Rows are points. The points of each table are mixes of a few directions, plus a little noise. How many directions does each table use, and how many do they share? Where both have some left over, give the other angles between the two spaces (their principal angles), to ten degrees, smallest first.

First:
|  65 | -38 |  -6 |
| -13 |  10 |   2 |
| -57 |  -4 |  -1 |
|   5 |  32 |   5 |
Second, 4 rows:
|  13 | -34 |  -6 |
|  19 | -51 |  -8 |
|  13 |  50 |   8 |
| -45 |  35 |   6 |
Directions: first 2, second 2, shared 2

First (8 x 4):
|  24 | -16 | -34 | -35 |
|   7 |  13 | -17 |  -9 |
|   1 |  65 | -17 |  17 |
|  -9 |  68 |  -7 |  22 |
| -32 | -10 |  25 | -10 |
|  16 | -30 |   5 |  10 |
|   2 | -32 |  17 |   9 |
|  -8 | -58 |  28 |  -4 |
Second (8 x 4):
| -21 |  21 |   4 |  60 |
|  10 | -19 |  -7 | -29 |
|  -3 |  11 |   6 |  10 |
|  32 | -44 | -14 | -95 |
|   7 |   3 |   5 | -20 |
|  -9 |  21 |  10 |  25 |
|  -8 | -16 | -16 |  25 |
|  -8 |  23 |  11 |  26 |
Directions: first 3, second 2, shared 1; angles 60

First, 6 rows:
| -55 | -47 |  50 |  44 | -25 | -41 |
|  -6 | -35 | -19 | -44 |  -4 |  63 |
|  16 |   4 | -12 |  -8 |   9 | -13 |
|  13 |   9 | -18 |  15 |  11 | -36 |
|  -8 |  29 |   1 |  38 |  -2 |  -6 |
|  39 |  40 |  -2 | -44 |  11 |  33 |
Second:
|  28 |  32 |  35 | -27 |   3 | -10 |
| -15 |   0 |  -1 |  23 |  -2 |  26 |
|   4 | -68 | -18 |   8 |  25 |   6 |
| -17 |  57 | -19 |  37 | -18 | -19 |
| -30 | -66 | -24 | -43 | -21 |  16 |
|  -4 |  18 | -33 |  -4 | -14 | -56 |
|  27 |  -3 |  49 | -20 |  19 |  32 |
|  -2 | -18 |  -1 |  62 |  29 |  35 |
|   9 |  49 |  13 | -34 | -21 | -31 |
Directions: first 4, second 4, shared 3; angles 90

First:
| -28 |  12 |  24 | -23 |  -9 | -41 |  53 |  42 | -37 |
|  25 |  35 |  42 | -58 | -45 | -48 |  76 |  35 | -24 |
| -24 |  -5 |   0 |   6 |   9 |  -7 |   5 |  12 | -13 |
|  30 |  -5 | -15 |  10 |   0 |  29 | -36 | -33 |  30 |
|  23 |  -4 | -12 |   9 |   1 |  23 | -28 | -26 |  23 |
| -43 | -34 | -36 |  55 |  47 |  34 | -61 | -19 |   9 |
|   4 | -15 | -21 |  25 |  16 |  30 | -42 | -27 |  21 |
|  11 |  15 |  18 | -25 | -19 | -20 |  32 |  15 | -10 |
Second:
|   0 |  13 |  18 | -22 | -15 | -24 |  35 |  21 | -16 |
|  51 |  23 |  18 | -35 | -35 |  -8 |  25 |  -5 |  11 |
| -17 | -39 | -49 |  65 |  48 |  61 | -93 | -49 |  35 |
|  33 |  25 |  25 | -40 | -34 | -24 |  43 |  13 |  -5 |
| -26 | -13 | -11 |  21 |  20 |   7 | -16 |   0 |  -4 |
|   0 |  -2 |  -2 |   3 |   2 |   4 |  -5 |  -3 |   2 |
|  25 |  17 |  17 | -27 | -24 | -15 |  28 |   7 |  -2 |
|  13 |  15 |  18 | -25 | -20 | -20 |  32 |  14 |  -9 |
| -94 | -26 | -10 |  37 |  46 | -16 |   0 |  38 | -42 |
|  15 | -13 | -22 |  23 |  13 |  35 | -47 | -34 |  29 |
Directions: first 2, second 2, shared 2

First:
|  -4 |   5 | -17 |  17 |   3 | -25 |   9 |  -8 |  17 |  -4 |   7 |
| -22 |  -6 |  -6 |  -8 |   3 |  -1 |  -3 |   8 | -26 |   4 |  -4 |
| -32 | -17 |   9 | -34 |   2 |  26 | -16 |  24 | -64 |  11 | -15 |
|  -3 |   7 | -20 |  21 |   3 | -29 |  11 | -11 |  22 |  -5 |   9 |
|   8 |   5 |  -5 |  12 |   0 | -10 |   5 |  -8 |  20 |  -3 |   5 |
|  -6 |  -2 |  -1 |  -3 |   1 |   1 |  -2 |   3 |  -9 |   1 |  -2 |
|   8 |  -6 |  22 | -21 |  -4 |  31 | -11 |   9 | -18 |   4 |  -8 |
| -21 |  -3 | -12 |   0 |   4 | -11 |   1 |   4 | -16 |   2 |  -1 |
|  -8 |   3 | -16 |  13 |   3 | -21 |   7 |  -5 |   9 |  -2 |   5 |
|  -3 |   6 | -17 |  18 |   3 | -25 |   9 |  -9 |  19 |  -4 |   7 |
|  84 |   9 |  62 | -15 | -16 |  64 | -10 |  -8 |  46 |  -3 |  -2 |
Second (10 x 11):
|   5 |   0 |   4 |  -2 |  -1 |   5 |  -1 |   0 |   2 |   0 |   0 |
|  20 |   1 |  17 |  -7 |  -4 |  19 |  -4 |   0 |   7 |   0 |  -2 |
| -26 |  -1 | -23 |   9 |   5 | -25 |   5 |   0 |  -9 |   0 |   3 |
|  15 |   1 |  13 |  -5 |  -3 |  14 |  -3 |   0 |   5 |   0 |  -1 |
|  10 |   0 |   9 |  -4 |  -2 |  10 |  -2 |   0 |   4 |   0 |  -1 |
|  10 |   0 |   8 |  -3 |  -2 |   9 |  -2 |   0 |   3 |   0 |  -1 |
|  21 |   1 |  18 |  -8 |  -5 |  20 |  -4 |   0 |   7 |   0 |  -2 |
|  19 |   1 |  17 |  -7 |  -4 |  19 |  -4 |   0 |   7 |   0 |  -2 |
| -95 |  -4 | -83 |  34 |  20 | -93 |  19 |   0 | -33 |   0 |  10 |
|  22 |   1 |  19 |  -8 |  -5 |  21 |  -4 |   0 |   8 |   0 |  -2 |
Directions: first 2, second 1, shared 1

First:
| -16 |  -7 |  -8 |  31 |  -1 |  -9 |  -4 |  16 | -22 |  -3 |  13 |  -8 | -29 | -11 |
|   8 |   7 |  12 |   5 |  16 |  14 |  43 |  26 | -18 |  14 |   3 |  26 |  -4 |   4 |
| -12 |   7 |   9 | -57 | -11 | -21 | -29 | -33 |  14 | -10 | -19 | -14 |  49 |  35 |
|  -8 |  66 |  68 |  -9 | -11 |  24 |  53 |  15 | -95 |  33 |  18 | -15 | -40 |  19 |
|  18 | -10 | -12 |  12 |   2 |  13 |  -3 |  -2 |  27 |   0 |   0 |   4 |  -5 | -20 |
|  -4 | -29 | -31 |  13 |   3 | -15 | -27 |  -3 |  32 | -15 |  -3 |   0 |   8 | -11 |
|  21 |  -5 |  -6 | -12 |  -4 |  12 | -16 | -20 |  39 |  -3 |  -8 |  -1 |  14 | -11 |
|  -8 | -31 | -30 |  14 |   7 | -18 | -18 |   5 |  23 | -15 |  -2 |   7 |   8 |  -7 |
Second, 10 rows:
|   3 |  -9 |  25 |  -4 |   4 |  24 | -12 | -12 |   7 |  -5 |  26 | -14 | -12 |   8 |
| -43 | -30 | -72 |  -1 |  54 |   3 |  -2 |  33 | -42 |  -7 | -54 |  72 |  18 |  30 |
|   4 | -13 |  30 |  -5 |   5 |  31 | -15 | -14 |   9 |  -7 |  31 | -16 | -15 |  11 |
|  -7 | -24 |  19 |  -7 |  22 |  39 | -20 | -10 |  -1 | -10 |  25 |  -1 | -14 |  22 |
|  -2 |  29 | -51 |  10 | -18 | -60 |  30 |  26 | -13 |  15 | -54 |  24 |  27 | -25 |
|  23 |  34 |   8 |   7 | -42 | -39 |  21 |  -2 |  16 |  13 |  -4 | -26 |   7 | -33 |
|  -5 |  12 | -33 |   5 |  -4 | -30 |  15 |  17 | -11 |   7 | -33 |  19 |  16 |  -9 |
|   6 |   9 |   1 |   2 | -11 | -11 |   6 |  -1 |   4 |   4 |  -2 |  -7 |   3 |  -9 |
|  14 |  -4 |  46 |  -4 |  -8 |  28 | -13 | -23 |  18 |  -5 |  42 | -33 | -19 |   3 |
|   6 |  -5 |  26 |  -3 |  -2 |  18 |  -9 | -13 |  10 |  -3 |  25 | -18 | -11 |   4 |
Directions: first 4, second 2, shared 0; angles 40, 90
